Every row gives one point. Each copy is the shape, with its points in the same order, stretched, turned, moved and blurred by noise. Some copies are also mirrored. Which?

Shape (5 x 2):
[[  8.2  -5.1]
 [-36.2   1.9]
 [  6.7  -3.6]
 [-21.8  -4.8]
 [ 10.2  16.1]]
Copy 1 (5 x 2):
[[  2.3   1.1]
 [ 23.8 -26.4]
 [  1.5  -0.9]
 [ 13.4 -17.8]
 [ 15.5  13.6]]
Copy 1 is: mirrored
Copy 2 (5 x 2):
[[  5.2   6.6]
 [-31.5 -17.7]
 [  3.0   8.4]
 [-22.8  -5.3]
 [ 17.1  -4.9]]
Copy 2 is: mirrored

Shape (6 x 3):
[[  5.3  18.2 -10.4]
 [-12.0  19.1  11.6]
 [  5.6 -13.9  -8.7]
 [-26.3   6.7 -11.2]
 [  6.3 -17.9  -2.1]
 [-25.5 -15.0  25.0]]
Copy 1 (6 x 3):
[[ -1.7   5.8 -20.6]
 [-14.9  21.0  -3.1]
 [ 15.6  -7.4   0.8]
 [-24.0  -6.6  -0.1]
 [ 18.9  -4.2   6.1]
 [ -8.9  12.6  32.8]]
Copy 1 is: only turned
Copy 2 (6 x 3):
[[  8.9  10.1 -11.3]
 [  0.4  27.3  12.8]
 [ -0.9 -23.5  -4.9]
 [-16.1  15.7  -8.0]
 [  0.4 -22.6   1.8]
 [-16.7   3.6  30.3]]
Copy 2 is: only turned
Copy 3 (6 x 3):
[[  5.2  21.9 -12.8]
 [-21.9  11.1  -1.4]
 [ 20.4  -6.0  -4.8]
 [-16.1  -6.3 -19.9]
 [ 19.4  -9.5   0.7]
 [-25.3 -26.7  11.7]]
Copy 3 is: only turned

Shape (11 x 6):
[[  8.6  -8.7   2.0   1.4  12.6  10.3]
 [ 12.9   5.5   4.5   8.3   2.1   2.2]
 [ 15.8 -10.5   8.8  -0.7  -8.2 -11.0]
 [  8.2  46.7   6.3   2.3  -4.3 -40.0]
 [ -0.8  -6.2 -53.1   2.0  10.5  11.7]
 [ 14.5  -2.0  -3.8   7.2   1.2  -5.0]
 [ 14.1 -12.8 -38.1  -7.2  -3.0   3.9]
 [-14.3   5.7   4.4   0.5   7.7  -9.1]
 [-39.4  -9.6  -0.2   7.4  10.5  11.0]
 [  4.8   3.4  11.8 -14.7  -7.1   7.7]
 [  4.6  -5.4  -7.3   7.5 -13.5  12.5]]
Copy 1 (11 x 6):
[[ 16.4  -0.4   3.6 -15.5   9.2  10.0]
 [ 17.9  -2.2   3.1   8.7   8.8   4.9]
 [ 16.7  -9.4  13.3  -1.3  -1.5 -13.3]
 [  9.6 -32.0 -21.4  47.1   5.9  -9.3]
 [ 13.7  24.5 -40.8 -25.9 -15.4   9.1]
 [ 20.9  -1.1  -1.4  -1.3   4.5  -3.6]
 [ 20.7  11.2 -18.3 -21.1 -24.5  -2.9]
 [ -6.1  -9.3  -8.3   0.1  10.9   2.1]
 [-22.5  16.6  -5.3 -18.0  16.0   9.2]
 [  3.5  -8.8  14.0   3.3  -6.0  13.2]
 [ 10.5  16.8   4.3   0.6  -4.7   3.2]]
Copy 1 is: mirrored
Copy 2 (11 x 6):
[[  1.8   2.3  -8.2  23.1   8.4   4.0]
 [  3.6  -2.3   1.8  11.1   1.9  12.3]
 [  2.6 -25.6  -4.5  17.3   8.2   1.4]
 [ 17.0 -16.2  12.4 -41.8  17.1  19.2]
 [-20.1  18.1 -49.1   4.1  -6.7  23.4]
 [ -1.6  -8.5  -9.8  12.5   7.8  15.5]
 [-10.9  -5.6 -46.1  11.8  -6.9  19.9]
 [ -4.4  -0.9   3.8  -4.1  14.0 -10.4]
 [-21.0  10.5   5.7   8.9   2.2 -28.5]
 [ 18.2  -9.7   1.2   7.9  -4.1 -10.4]
 [ -6.2 -10.3  -7.9  17.9 -17.1   5.9]]
Copy 2 is: mirrored
Copy 3 (11 x 6):
[[  1.8 -17.2  18.1  -0.6  10.4   0.9]
 [  7.0  -9.5  -1.9   0.0   8.4  -1.9]
 [ 10.4 -10.7   6.9  -5.6  -8.8 -12.0]
 [-10.6  15.0 -52.9  -5.1   1.5 -31.4]
 [ -1.3   8.6  32.5  37.9  -3.8   9.7]
 [  8.4  -5.0   6.8   7.0   3.4  -8.6]
 [  6.4  13.3  36.2  22.2 -12.9   2.3]
 [-18.4 -19.0  -8.5   5.7  -2.0  -6.7]
 [-23.4 -42.2   4.6  20.1  -8.6  13.7]
 [ -4.3 -10.5  10.0 -14.3  -4.7   7.0]
 [ 13.4 -14.3  11.1  10.5 -13.2  13.9]]
Copy 3 is: mirrored

Shape (12 x 8):
[[  0.0   6.0  27.6   6.8  -5.7   8.8 -10.8   6.8]
 [ 21.0  -2.2  10.5  20.5  13.3  -4.8  34.2  -8.1]
 [ -7.4   5.5 -17.0  15.6   8.2  -0.4  22.5  -4.0]
 [ -2.0 -19.2 -16.2   7.9  35.5 -13.7  20.1 -15.2]
 [ 13.6   6.6 -27.4  10.2  -9.8  -0.3 -13.4   9.8]
 [ -1.0   7.8  -7.6   3.1   1.9 -17.4   7.6 -13.6]
 [-36.1   9.5   5.7  -4.9  -3.3 -19.4   0.4 -20.5]
 [ -5.9  16.2   1.8 -12.4 -31.9   1.8   5.5  22.6]
 [ 11.1  18.1  -5.9   0.0   0.0 -13.3 -19.3   9.1]
 [  0.2  -8.9   9.2  -9.5 -20.1 -16.6 -20.3 -17.6]
 [  1.6   1.0 -16.3  -5.6  16.6 -10.8  29.8  -4.8]
 [ -1.3   2.6  -0.2  19.1 -13.8 -16.3 -14.3  27.4]]
Copy 1 (12 x 8):
[[ -5.9  -5.3  35.8   4.8  -7.1  -0.2  -1.3   0.9]
 [ -4.1   1.8  15.3 -16.2   8.3  -5.3  50.7  -5.4]
 [-12.3  18.5 -13.0  -3.1   6.8   3.0  26.3  -0.8]
 [-18.1  -9.4 -12.5  -4.0  34.0  10.3  35.4   0.1]
 [ 12.0  10.4 -11.7  -1.4  -3.2 -18.0 -12.9 -11.5]
 [ -1.3   9.6  -2.9  10.1  12.1   8.0  20.0 -18.4]
 [-22.6   7.7   2.6  30.8   7.3  29.9  13.6 -14.7]
 [ 17.6  11.0   6.9  12.6 -29.6   9.2  -2.6   7.5]
 [  8.4   8.3  11.7  17.7   8.9 -12.9  -3.8 -10.4]
 [  5.2 -12.8  14.4  11.4   0.2  10.2  -6.2 -28.4]
 [  2.4   8.8 -14.0   0.2  18.0  12.3  38.9   2.2]
 [ -0.3  -5.3   5.4  26.2 -16.9 -17.7   0.2  -0.7]]
Copy 1 is: mirrored
Copy 2 (12 x 8):
[[ 21.3  -3.7  14.0  20.7  -4.5   7.8  -0.1  -9.1]
 [  7.3 -12.6 -26.3   3.6 -10.7  14.8  43.6  -7.6]
 [-13.0  -2.4 -31.2  -6.1  -2.8  12.4  17.5   1.4]
 [ -7.0 -29.2 -51.6  13.3  14.5   0.2  13.4   4.9]
 [ 26.7  18.6 -27.7 -20.8   3.6   2.1 -12.4  -1.1]
 [  0.6   7.9 -22.4   8.6   9.9  -2.8  14.0  -2.5]
 [-22.5   3.8   0.6  31.3  10.3 -10.5   3.4  -7.4]
 [  5.3   8.6  13.2 -13.7 -16.8  -3.7   0.9  11.1]
 [ 26.9  19.9  -9.5   7.9  13.8  -2.6  -2.2   5.0]
 [ 16.8   5.0   2.3  15.7   9.3 -24.5 -13.7 -20.8]
 [ -9.1 -14.9 -31.2  -2.3   6.8  -6.3  28.4   9.0]
 [ 24.5  19.2 -16.3  13.7 -10.3   4.2  -9.8   6.8]]
Copy 2 is: only turned
